Every row gives one point. Any point is a mix of the corners, with weights that add up to 1. It lies inside the corners' shape when no weight is negative. Say inside or outside, and name the corners with a negative weight.
In the rows, zero is written as 128.

Corners:
(1): [130 137 144]
(2): [ 72 179  87]
(3): [104 112 128]
(4): [188  37 114]
Points:
[ 81 168  91] => inside
[140  98 134] => outside (2)
[ 97 138 108] => inside
[148  83 130] => outside (2)
[108 113 127] => inside
[ 81 168  93] => inside

Corners:
(1): [136 150 177  76 126 180 140  86 138 143  95]
(2): [135  59  97 164 112  40 134 158  77 196 127]
(3): [153 134 101 177 144  64 142 127  78 159 190]
(4): [ 83 173 161 106 161 145 119 100 161  51  93]
(5): [105 175 142 109 105 198 163 141 151 140  64]
(6): [105  81  80 190 135  75 132 146   7 169 213]
(7): [107 144  74 135 143 113 168  89 150  72 130]
(8): [148 129 149 117  62 129  81 191 126 189 159]
(9): [177 100  93 140 136 101 119 184  56 179 147]
(10): [ 94 125 153  92 136 156  97 180 188 204 106]
(11): [119 100 152 131 140 163 145 137 151  55 102]
(12): [121 151  84 166 191 162 126  48 124  61 112]
Points:
[116 138 119 127 140 128 137 117 127 108 123] => inside
[112 140 138 118 146 143 130 100 169  92 103] => outside (5, 6, 9)
[134 114 114 154 122 110 125 153  83 152 137] => outside (1, 7, 10)
[126 124 130 123 123 127 133 145 114 149 125] => outside (12)
[133 129 120 130 136 127 128 147 105 136 124] => inside
[133 112 121 136 134 115 126 136 102 140 142] => outside (5)
[120 131 130 131 124 150 138 139 123 127 115] => inside

Corners:
(1): [107 144  57 144  70 129 143 162 132 109 166 159 137  88 128 113  82 145
 157 197]
(2): [120  74 149  85 149 204 109  75 199 125 163  87 168 107 136 128 187 136
 104  97]
(3): [103  68 118  73 101 105 162 102 108 157 139 151 152 145 125  99 203  65
 136  98]
(4): [ 64  77 100  84 110 125 102  92 117  77 142 101 142 183 164 157 100  86
 106 111]
(5): [133 108  92 140 106 142 120 136 141 185  72 140 121  77  68  95 117  66
 178  61]
(6): [116  75 132 141 137  99  89 110 139 104 106  83 188  99  96 160 104 120
 160 126]
(7): [220 109 143 179 166 191 114  91 214 115 164  98 168  88 118 162 121 110
 135  82]
(8): [ 98 116 143 191 103  52 193 131 134 146  95  93  85 115 178 180  60 179
 159 161]
(9): [ 92 172 114 142 132 113 102 171  78 116 103  99 131 119 140  74  92 127
 156 192]
(10): [160  88 136 181 175 122  92  91 114  57  75 166 160 109 147 202 110 126
  82  85]
(11): [173 102 154 131 178  68 200 105 112  66 107  89  60 107 198 146 181 155
 110 161]
(12): [129 124 148 138 162 120 109 194  94 207 179 150 163  65  75 106 118 125
  87  44]
(13): [136 114 149  94 101 106 127  87  74  98 159 140 104 160 107 122 151 138
 124  74]
(14): [201 128  72 172 182 192 148 171 178 162  74 102 193  60  53 137 125 164
 210  67]
(15): [119 126  80  85 196 125  75 186 114 197  73 194 145  92  86  74  62 115
 208  88]
(16): [126 177 115 161 222  65  99 188 111 170  65 195 121 129 112 102  63 121
  87 149]
(17): [156  74  99 139  65 199 175 128 126  87 176  63 108 138  88  77 144 177
 146 180]
(18): [171 149  78 120  58 137 166 178 101 180  68 127 113 107 107 172  60 157
 161 160]
(19): [185 142  77 197 193 148  91 131 160 144 170 197 108  86 132 171 104 140
 126 111]
(20): [ 99 154 166 145 135  81 214 132  94 176 186 142 130  40  78 154 145  69
 170 130]
(21): [ 93 115 165 119  67 108  98 192 118 109 174 172  69 171 140 140  86  79
  47 154]
Points:
[125 131 113 146 123 123 144 152 130 144 128 114 127 100 120 118 110 124
 146 149] => outside (10, 13, 15)
[126 113 122 134 116 120 123 138 117 122 127 126 118 127 133 126 107 130
 121 134] => outside (14, 20)
[117 113 116 130 136 112 133 130 121 122 117 136 119 120 124 120 125 118
 136 135] => outside (7, 12, 18)
[138 105 135 145 154 120 136 110 127 124 128 111 140 109 114 135 139 122
 134 104] => outside (1, 15, 18, 21)
[142 121 119 144 137 127 131 143 130 138 128 134 130  98 109 129 116 126
 142 124] => outside (4)

Corners:
(1): [ 97  88 210 200 156  80  81 159 155 180   7 214 121 165 157  99 157 215
 164 117]
(2): [ 24 149 144 161 178 133 139 114 152 172 156  60 144 129 133 144 136 115
  99 168]
(3): [154 163 156 127 150 147 174 159  74 123 177 167 157 116  79 145 159 125
 246 183]
(4): [ 65  34 141 178 190 100 154 158 129 116  81 204  74  94 159  93 111 121
 106  72]
(5): [ 62  31 155 112 131 130 107  96 135  99  61 234  92 135 169  94 130 157
 100 118]
(6): [132 152 159 132 151 203  94 189 115 157 112 104 140 168 123  88 120 209
 198  67]
(7): [ 70 127 128 174  65 185 100 112 161  92 119 155 122  89 147 151  95 107
 133  99]
(8): [ 73 152 108  36  72 125 132  46 153 112 171 163  66  36 131 117 142  69
 140 103]
(9): [147 151 120  93 164 127  81 171 195  82  94 177 104 120 158 137 157 130
 149 140]
(10): [120 100 119 103 138 122 107 112 186 117  88 249  92 202 156 115 110 173
 148  90]
(11): [ 69 141 147  85 136 147 157 124  93 127 131  78 129 114 123 199 123 127
 139 122]
(12): [104  99 145 118 131 112 141 193 102 180 156  91 129 153 145 109  94 148
 183 169]
(13): [ 83 142 128 111 107 119 110  92 158 106 194 137  91  82 160 146 121 168
 106  92]
(14): [170 152 160 118 128 133 138 189  52 159 134 145 129 146  77 135 111 112
 126 173]
(15): [120 152 148 154 108  97 122 137  35 119 101 128 157 186 133 106  88 143
 192 141]
(16): [176 130 177 178 125 135 136 147  79 126 108  68 133 187  94 116 102 164
 178 142]
(17): [121 117 118 110 121 168 137  85 135 159 184 124  95  81 207 158 152  90
 102  93]
(18): [146 121 108 160 126 162 113 178  54 160 129  91 150 150  75 122 136 149
 208 114]
(19): [ 73 110 179  96 140 112 106  70 174 118 139 176 163  71 145 147 152  73
 132  94]
(20): [127 121 145 140 145 149 113 121  49 147 119 127 128 105  82 145  65 140
 201 157]
(21): [139  93 125 109 129 105 155 134 148 153  68 224 147 117 179  89 108 188
 112 115]
Points:
[116 123 145 144 142 138 129 158 121 134 113 144 125 149 137 130 127 153
 148 128] => outside (8, 19, 20)
[142 115 152 108 117 129 117 127 135 134 100 198 124 133 152 103 120 149
 156 122] => outside (2, 4, 11, 13, 18)
[110 118 135 128 132 141 128 132 113 127 127 142 121 127 129 129 116 133
 153 120] => outside (1)
[110 121 155 137 141 138 117 130 133 139 113 150 121 109 137 131 141 142
 144 116] => outside (10, 12, 15)

Corners:
(1): [150  81  91 173 136  91 127 131 122  90  82 140 121 136 125 146  68 172
 110 147]
(2): [161 106  81 156 138  70 183 116 142  91 111 104 154 172  94 139  81 128
  92 126]
(3): [123 127 168 174 108 184 125 133  60 129 196 156 143 108 102  85 182 153
 198  81]
(4): [152  91 152 172 116 138  86 145  83 142 161 146 121 111  92  99 110 132
 106 105]
(5): [153 165 116  75 121 156 140 160 119 153  95 124 110  87 106 155 160  77
 135 140]
(6): [138 175 143  82 167 157 134 125 158 177 158 101 113 101 126 140 171 136
 122 167]
(7): [ 71 119 136 119 142  94  83 116 171  58  69 117 120 180  92 126  97 155
 127 165]
(8): [143 115  86 140 116  84 123 155 187  68  43  96 127 162  85 138  88 141
 129  88]
(9): [163 110  61 127 145  63 146 119 195  88  87 135 110 147  97 159 115 130
 113 115]
(10): [137 132  91 140 184 120 150  98 164  47 127  98 116 172 103 114  76 141
 105  78]
(11): [169 110 144 125 100  78 162 111 146  77 100 113  93 133 130 119 128 120
  81 151]
(12): [124 145 157 134 158 170 138 115 108 186 147 107 114 107 139 108 186  97
 131 130]
(13): [151 114 149  89 153 126 129 171 148 112 119 143 142 125 171 111 134  97
 143 161]
(14): [142  80 110 109 139  67 105 116 153  70  64 166 123 192 129 165  69 167
 105 117]
(15): [117 172 111 150  60 188 120 164 143 193  89 131 106 107 123 120 154  97
 149 138]
(16): [149 167  92 120 115 136 115 150  86 170 136 133 102 141 143  56 162 126
 184 124]
(17): [ 98  96 169 139 128 133 134 130  55 155 163 150 116  95 115  89 131 159
 146 103]
(18): [134  73 177 231 121 170 122 175  46 204 172 169  49 141  90  83 115 165
 149  82]
(19): [151 144 180 125 124 191 113 108 148 189 109 134 104 104 119 112 143  89
 174 175]
(20): [128 177 170 194 127 130 148 132  58 150 154 185 126 124  97  59 159 139
 118  79]
(21): [145 100 162 107 109 164 152 101  38 155 130 184 133 139  91   7 163 151
 136 100]
Points:
[121 114 117 151 130 114 136 123 126 117  84 140 117 151  91 121  97 145
 115 106] => outside (3, 4, 6, 11, 13, 16)
[145 114 124 138 132 114 139 138 114 129 122 135 109 133 119 113 119 138
 117 116] => outside (3, 7, 19)
[132 119 141 129 126 136 133 131  99 139 125 142 117 121 110 102 133 135
 135 121] => inside
[154 140 139 150 110 161 144 148 118 150 127 140 115 115 107 103 155  95
 140 109] => outside (1, 6, 7, 14, 16, 17)
[143 126 145 129 129 140 128 129 129 139 118 135 115 125 121 110 132 119
 141 139] => inside
[134  99 114 132 138 101 136 124 150 104 108 118 120 153 108 127 101 139
 102 120] => outside (1, 3, 5, 16, 19, 20)
[134 114 119 121 137  91 143 104 128  97 102 136 121 143 108 121 115 142
  84 132] => outside (3, 8, 13, 16, 18, 19)
[141 112 125 130 134 110 137 121 143 111 111 121 110 150 115 110 114 131
 114 128] => outside (1, 3, 5, 20)

Corners:
(1): [167 160  93  89 140 204  50 122 146  70 164 121 132  98 112 124 104 125
 146  93]
(2): [ 84 125 124 114  76 168 172 171  76 130 118 122 104 116 124  81 135  84
  98 126]
(3): [137 142 173 176 181 131 138 102 130 136  84 137  56 171  98 119 247 172
 159 124]
(4): [187 173 152 165 166  97 143  95 180 145  70 129  75 118  99 163 249 204
 119 118]
(5): [126 161  67  84 153 142 105  86 131  80 146 150 166 112 109 144 123 108
 175 116]
(6): [146 145 108  90 112 153  69 108 149 113 141 132 155 104  78 103 168 172
 214  90]
(7): [ 85 127 179 129 125  98 154 142 107 125 125  85 152 120 123 115 108  80
 129 173]
(8): [144 138 186 164 129 115 107  86 121 159  97 146  88  90  88 135 243 192
  73 132]
(9): [118 109 143 168  81 154 160 172  64 117 108 139 162 132 127  99 105 100
 132 176]
(10): [ 94 123 162 158 119 122 160 147  81 141 147 134 132 100 162 122 115 108
 126 124]
(11): [127 176 133 143 142  92  73  87 144 145 115 147  84 127 152 102 159 144
 106 140]
(12): [ 98 105 144 129 110 150 165 134  99 111  87  99 176 136 150 117 104  87
 108 116]
(13): [ 72 141 132 153 107 136 171 130 141 128 152 117 179 140 165  99 163  88
 117 124]
(14): [155 179 105 118 147 164  85 108  91 141 177 131 178  94  90  97 102 136
 152  94]
(15): [115  89 158 145  83 143 155 173  98 159 126 107 165 119 149 127 117  49
 115 150]
(16): [ 98 106 148 133  97 146 145 191 128 141 154 144 156 142 135 115  76  85
  61 123]
(17): [136 120 139 131 109 111 140 156  74 136 128  85 147 160 134 143 145 136
 116 125]
(18): [152 111 169 107 121 106 155 143  67 112 142 133 174 108 153  65  84  73
  85 149]
(19): [148 156  83  68 150 201 103  66 156 108 176 115 148 131 118 100  90 153
 169 109]
(20): [132 121  63 139 150 169  82 113 151 110 156 113 131  87 107  84 131 147
 140 114]
(21): [113 154 155 122 212 102 106 151 142 154  89 136 105  77 147 145 209 170
 137 193]
Points:
[131 147 120 118 132 150 112 123 117 120 140 126 143 111 114 112 131 125
 139 119] => inside
[119 137 126 120 125 153 117 131 115 123 140 130 149 113 124 101 119 108
 126 131] => outside (4, 10, 17)
[125 134 135 136 126 138 133 133 117 128 123 126 140 119 126 117 145 123
 131 139] => inside
[118 139 139 126 126 137 134 133 118 125 129 126 142 123 130 117 141 115
 126 131] => outside (20)
[128 150 169 149 148  93 122 123 147 140  95 120 108 130 130 161 202 152
 125 129] => outside (2, 9, 14, 18, 19, 20)
[130 143 134 125 136 133 122 119 126 129 129 126 131 118 124 117 150 132
 124 124] => outside (9)
[128 131 137 132 123 139 127 142 110 130 126 120 133 122 129 112 130 122
 126 133] => outside (5, 8, 13)
[133 150 142 128 141 131 107 132 125 145 113 139 112 119 111 142 181 152
 134 110] => outside (7, 9, 13, 18, 19, 20)

Corners:
(1): [124 137 111 135 135 186 138 112 120 124 129 140 130 109 132 128 137 128
 131 116]
(2): [123 136 128 128 110 172 137 131 132 126 108 137 123 133 165 111 128 134
 114 119]
(3): [121 137   7 126 125 176 145 111 118 124 119 158 132 119 146 123 132 120
 160 130]
(4): [134 126 134 125 128 134 139 131 124 123 129 119 117 124 128 140 163 146
 108 122]
(5): [103 130 119 136 159 132 138 127 131 123 135 131 128 139 131 125 133 118
 128 121]
(6): [131 124 147 142 123 116 136 100 149 162 134 138 131 105 120 128 119 117
 128 134]
(7): [133 131 147  85 123 130 137 129 131 123 139 122 142 133 135 117 128 130
 119 132]
(8): [124  98 126 142 121 119 124 126 140 121 143 132 132 132 133 126 121 124
 118 132]
(9): [115 115 146 143 118 118 125 117 130 135 107 122 138 133 135 123 122 117
 132 147]
(10): [126 116 143 116 112 145 145 130 138 119 147 149 119 138 138 141 116 144
 129 119]
(11): [128 120 135 113 126 133 121 133 129 111 142 131 122  77 150 116 133 117
 128 133]
(12): [136 135 141 135 161 115 122 126 142 115 131 115 114 134 115 144 121 124
 120 131]
(13): [118 131 129 139 125 115 109 126 137 120 140 120 133 123 148 134 132 125
 134 136]
(14): [131 136 136 138 136 116  94 134 150 144  97 122 132 143 123 132 119 132
 116 130]
(15): [135 110 138 143 152 122 110 105 130 121 126 144 127 124 129 131 133 110
 130 129]
(16): [132 120 136 140 110 124 130 121 122 116 134 154 140 117 142 115 120 123
 118 141]
(17): [121 136 150 123 114 141 131 130 123 199 110 120 127 143 131 123 119 118
 120 132]
(18): [108 134 129 113 112 133 121 132 133 124 147 124 122 138 135 114 150 128
 140 148]
(19): [126 117 142 152 136 119 120 111 127 133 119 129 130 142 123 112 114 130
 126 119]
(20): [137 104 141 117 114 123 111 124 135 117 144 149 129 132 146 135 109 167
 105 153]
(21): [110 136 135 136 116 122 121 108 129 115 134 119 111 105 133 134 124 107
 114 142]
Points:
[123 126 131 137 131 133 128 118 131 136 122 127 127 127 132 127 124 121
 127 125] => outside (16, 18, 20)
[125 121 133 134 119 129 129 118 132 129 133 135 121 121 137 130 126 125
 124 134] => outside (1, 5, 7, 14)
[121 128 120 130 145 124 109 119 129 111 132 123 126 124 130 128 140 125
 133 136] => outside (2, 6, 8, 10, 16, 17)
[126 121 123 118 133 127 124 128 131 125 128 130 126 134 132 133 131 129
 123 137] => outside (1, 2, 6, 13, 16, 19)

Corners:
(1): [133 135 105 156  95 184 133 226 149 127 121  99 107 165 158 139  95 114
 137 133]
(2): [166 104 152 153 113 124 148 118 134 144 155 132 155 160 129 128 121 174
  99 131]
(3): [117 176 114 107 106 139 110 110 132 158 137 103 138 104 135 127 132 150
 145 124]
(4): [158 120 109 110 115 110 129 122 151 128 166 103 102 156 117 105 129 152
 106 124]
(5): [126 126 112 127 129 142 119 176 149 125 124 106 133 105 131 138 118 100
 163 142]
(6): [114 140 109 142  93 166 142 119 135 130 128  61 143 102 133 140 145 107
 136 123]
(7): [145  98 126 113 109 123 152 133 131 192 150 133 116 134 131  89 147 106
 124 120]
(8): [163 102 180 156  99 132 125 121 115 160 128 137 126 161 156 145 102 154
  17 190]
(9): [155 111 116 107 119 130 134 136 137 126 116 128 151 140 136 134 143 118
 131 140]
(10): [128 125 133 132 129 160 139 127 152 124 110 128 135 139 149 126  92 103
 157 116]
(11): [148 107 166 142 120 133 130 152 100 136 144 143 131 145 144  35 110 154
 136 124]
(12): [118 125 104 158 142 140 107 132 127 142   7 134 117  59 171 121 123  96
 127 139]
(13): [145 133 108 149 128 179  91 150 126 133 112 140 120 133 153 113 121 120
 132 135]
(14): [129 122 131 143 124 148 125 154 139 132  82 144 154 163 117 127  96  93
 131 137]
(15): [ 96 143 140 149 150 176 124 152 172 114  69 129 148 127 146 121 136 108
 159 110]
(16): [148 180  86 109 131 130 133 107 148 141 142 116 150  91 123 145 153 103
 119 154]
(17): [123 114  99 124 200 124 127 149 130 125 100 141 114 158 149 107 146 123
 142 153]
(18): [126 155 203 130 107 144 131 106 101 119 140 117 131 131 103 141 134 127
 152 125]
(19): [136 125 197 152 166 141 138 138 149 119 110 114 155 157 140 120 143 110
 142 113]
(20): [162 136 133 153 109 138 122 152 146 135 126 137 134 164 138 115 133  97
 150 156]
(21): [159 121 134 151 128 209 135 125 133 171  93 122 163 150 132 117 139 124
 153 167]
Points:
[132 137 126 129 130 145 119 128 133 139 117 114 133 114 138 118 142 120
 138 138] => outside (1, 2, 10, 14)
[140 122 125 130 124 141 128 140 136 136 109 125 137 132 139 124 129 116
 131 138] => inside
[141 129 133 139 121 150 126 138 132 141 115 123 132 140 138 119 129 126
 124 140] => outside (5, 10)
[134 126 118 131 142 146 124 144 141 138 108 131 132 136 145 116 126 124
 131 136] => outside (6, 18, 20)
[135 129 129 138 130 147 127 138 140 136 105 123 135 132 138 130 129 114
 132 138] => outside (11)
[133 125 134 140 123 152 129 146 137 137 102 119 133 137 141 117 123 112
 143 137] => outside (2, 13, 16)
[144 118 129 135 118 143 129 133 122 143 126 124 119 142 142 113 125 137
 126 137] => outside (5, 14, 15, 16, 19)

Corners:
(1): [124 106  91  33  87 164  99 120 135  70 201 151 110 169  71  81 111 129
 147 143]
(2): [111 182  74 142 117  66  83 152 120 161 113 183 149 111 184 104  93  98
 117 119]
(3): [119 165  41 139 191 107 102 130 113 150  88 156 153 103 138 102 122 137
  81 121]
(4): [191 129 168 186 164 142 103 189 126 132 125  57 168 152 143 173 181  83
 194  67]
(5): [134 157  34 133 102 142 108 129 147 145  97 189 145 115 146 127 123 129
  93 146]
(6): [138 162 201 139 139 114 129 152 112 137 148  45 126 197 111 159 204 113
 158 116]
(7): [130 100 121  73 127 151 136 120  81  70 144 130  48 171  57  94  76 163
 185 156]
(8): [108 138 132   7 100 179 131 115 116 128 149 142  58 194 138 114 127 113
 141  97]
(9): [113 139 146  25 128 144 147 199 117  80 124 140  88 156 128 132 131 153
 105 159]
(10): [127 118  85 125 157 125  82 156 167 181  98 140 141 223 122 136 162 150
 117 128]
(11): [177 155 204 121 163 145 158 126 168 141 141  18  82 161 139 185 194  62
 177 127]
(12): [101 133  87 118 153  55 114 135 149 135 123 128  96 161 115 160 189 123
  50 106]
(13): [ 99 147  82 116 170 169 121 130 136 174 159 199 131 131 132 169 126 179
  81 106]
(14): [124 162 185 172 159 156 146 141 106 152 149  72 111 128 145 137 146  90
 128  94]
(15): [120 190  67 114 111  78 135 178 135 164 134 156 145 117 101 121  85 133
  66 122]
(16): [ 86 127  61 126  95 102 118 156 129 175  97  99 127  91 173 139 124 151
  95 115]
(17): [ 98 134  60 116 131  97 171 116 137 153 111 185 163 167 152 116 130 126
  79 138]
(18): [165  95 168 140 109 146 158 169  82 170 122  57 118 140  97 183 220  69
 181 130]
(19): [149 110 110  94 132 115 112 128 109 158  99 152 170 140 139 143  95 105
 111 103]
(20): [113 119 173  57 107 143 151 107 144  85 131 161  98 137  88  85 150 170
 131 113]
(21): [175 148  67 130 134  92 130 161 140 106 132 144 105 132 153  78 146 156
  75 126]
Points:
[119 140 121 123 149 123 117 149 119 159 121 104 134 152 146 154 155 105
 122 109] => outside (5, 7, 15, 20, 21)
[133 138 103 101 127 131 121 145 131 137 124 137 124 149 129 127 135 129
 125 126] => outside (12, 14)
[122 145 138 136 147 118 130 153 133 146 130 103 137 143 127 143 168 118
 125 113] => outside (5, 7, 8, 19, 21)
[134 124 116 106 122 133 129 144 118 137 134 122 120 145 116 135 146 119
 132 124] => inside

Corners:
(1): [171 129 203 125  81  71 108 183 112  67 183 153  87 170  45 161 147 165
  86 159]
(2): [212  36 108 195 170 144 181 155 159  79 142 136  96 102 141 118 142  75
  77 105]
(3): [224 121 118 157 150 157 157 108  83 183 142  78 116  96 151  86 139  86
 158 151]
(4): [127  82 151 173 134  62 169 130 109 176 120 174 136 142  68  63 141  85
 154  68]
(5): [163  61 134 181  88 176 133 103 165 104  72 114  99 191 162 195 124 109
 101 130]
(6): [157  56 138  70  86 124 151 128  93  60 194  93 153 137 127 109 155 149
 155 151]
(7): [187 114  82 128 130  93 173 152 115  59 199  79 149 154 133 129 160 142
 171  73]
(8): [ 82 195  73  62 119 149 119 149 169 145 103  84 122 174 170 105 153 122
 179 139]
(9): [150 122 122 152  85 167 207 190  96  97 142 157  80  89  73  75  89 145
 141 120]
(10): [104 141 168 141  64  66 131 127  73 131 130 133 150  95  50  99 146 105
 119  98]
(11): [155  92 149  86  69 190 178  97 167 131 105 123 146  53 132  66 138 178
 152 134]
(12): [129 148 210 198 124 183 132  81  89  96 112 190 100 105 127 110  83 193
 133 150]
(13): [111 133 144 179  63 202 164 158 184 139 125  79 104 194 136 159 190 191
  57 152]
(14): [125 129 139 118 114 144 109 130 123 103 188 108 143 181 137 164  62 121
 154  73]
(15): [ 93 127  55 149  96 198  95  90 173 149 161 205 147 101  95 101 130 148
  37 125]
(16): [151 192 108 114 173 134 136 126 168 175 142  60 177 187  99 100 111  85
 148 186]
(17): [114 194  99 170 103 128  89  92 163 184  85 142 164 187 209 180  71 168
 110 169]
(18): [140 143 186 164 154 165 160  46  71 155 155 195 130 118 163 170  65 163
 160 171]
(19): [182 195 191 121 153  89 188  26  64 158 163 120  90 111  94  31  79 129
 109 153]
(20): [142 186 124 204  74  96 134 125 172 162 112 171  83 177 149 116  59  62
 169 130]
(21): [ 84  62  63 149 109  81  90 107 132  71 220  77  92 110 133 123 160 158
  99 109]
Points:
[137 126 127 153 113 126 135 122 126 119 153 124 116 146 116 125 127 131
 111 129] => outside (11)
[162  95 160 200 111 144 148  84 132 153 129 156  96  94  87  95 146 113
  74 143] => outside (6, 7, 8, 9, 14, 17)
[137 116 107 145 112 143 136 119 131 129 136 127 135 127 137 117 119 120
 141 120] => outside (1, 13, 19)
[138 126 137 152  98 120 144 118 127 134 142 138 119 123 118 103 146 137
 118 130] => outside (5, 9, 14, 16)
[138 138 141 136 105 134 143 110 116 127 146 124 122 136 122 112 116 145
 133 137] => outside (2)
[142 157 136 130 118 145 151 101 106 137 143 147 144 110 130  96  86 125
 159 131] => outside (1, 4, 5, 13, 21)
[133 121 105 133 118 145 118 124 138 142 143 135 134 124 117 125 118 120
 118 128] => outside (6, 7, 12, 13, 19, 20)

Corners:
(1): [163 124 118 128 147 107 156 117 123 113 103 121 125 101 163 131 115 141
 158 120]
(2): [136 126 112 147 146  92 113 112 140 154 115 200 117 145  97  94 139 132
 106 133]
(3): [123 162 140 135 119 116 115 120 122 132 107 118 129 132 114 105 124 122
 104 133]
(4): [144 150 103  88 157 124  94 109  94 112 133 156 101 148 183  91 145 136
 133 129]
(5): [127 126 149 138 161 117 113 142 114 170 107 119 143 125  72 122 189 133
  99 116]
(6): [111 110 142 134 112 115  97  99 132 119 133 120 143 134  92  95 126 142
 102 118]
(7): [130 121 124 132 158 137 128 136 121 223 126 176 100 151  74  96 157 128
 106 114]
(8): [120 115 121 105 154 135 134 141 107  85 104 108 104  70 225 107 148 115
 107 147]
(9): [120 132 156 151 144 142  97 112 148 120 123 107  97 126 102 124 115 162
 216 209]
(10): [120 114 109 127 131 149 102 128 120 115 122  98 114 130  83 177 134 112
 111 120]
(11): [136 114 149 168 108 153 112 116 110 107 149  90 144 134 114 249  99 117
 160 107]
(12): [111 126 129 141 131 131 145 109 181 139 153 109 143 140  96 106 122 118
 115 137]
(13): [118 128 124  94  64 119 135 114 103  94 167  90 139 117 107 156 108 117
 112 116]
(14): [110 118 111 153 130  91  99 142 156 165 119 121 116 155  94 125 108 142
 129 149]
(15): [ 89 127 146  51 125  85 111 105 100 104 120  90 117 150 109 101 153  97
 111 106]
(16): [114 125 122 141 148 148 139 144  91 128 139 101 132 132  92 107 134 122
 115 126]
(17): [117  98 117 164 127  98 119 171 137 147  35 169 183 111 113 120 113 164
 114 201]
(18): [137 141  99 145  86 133 118 127 146 104 152 128 151 159 150  92 102  80
 119  97]
(19): [114 115 147  99 152 125 137 153 110 136 118 111 129  83  88 135 129 120
 105 124]
(20): [153 123 128 130 169 137 114 102 109 173 145 114 119 131  87 121 149  67
 109 105]
(21): [131 112 140  85 161 150 133 145 104 119 136  93  90 118  94 103 136 133
  92 180]
Points:
[125 124 127 136 135 127 121 129 126 137 121 128 128 127 112 116 129 129
 118 138] => outside (15)
[132 123 136 121 140 123 122 125 117 132 115 132 122 116 125 120 135 128
 127 136] => outside (10, 12, 14, 16)
[123 118 130 129 130 127 124 129 124 129 122 118 126 124 108 130 122 125
 122 142] => outside (4, 5)
[126 119 130 110 149 119 118 129 106 131 114 124 114 122 115 129 141 129
 126 140] => outside (3, 6, 12, 18)
[122 122 129 129 131 119 117 124 125 131 126 124 127 128 105 118 127 129
 118 132] => inside
[127 126 128 124 136 128 122 122 120 131 133 116 120 128 113 124 134 120
 119 125] => outside (17)
[127 120 126 131 136 121 120 127 125 139 118 134 127 129 107 116 131 130
 116 134] => inside
[131 121 132 117 145 139 137 134 105 128 128 110 130 116 125 124 137 114
 132 135] => outside (2, 3, 6, 10, 14)
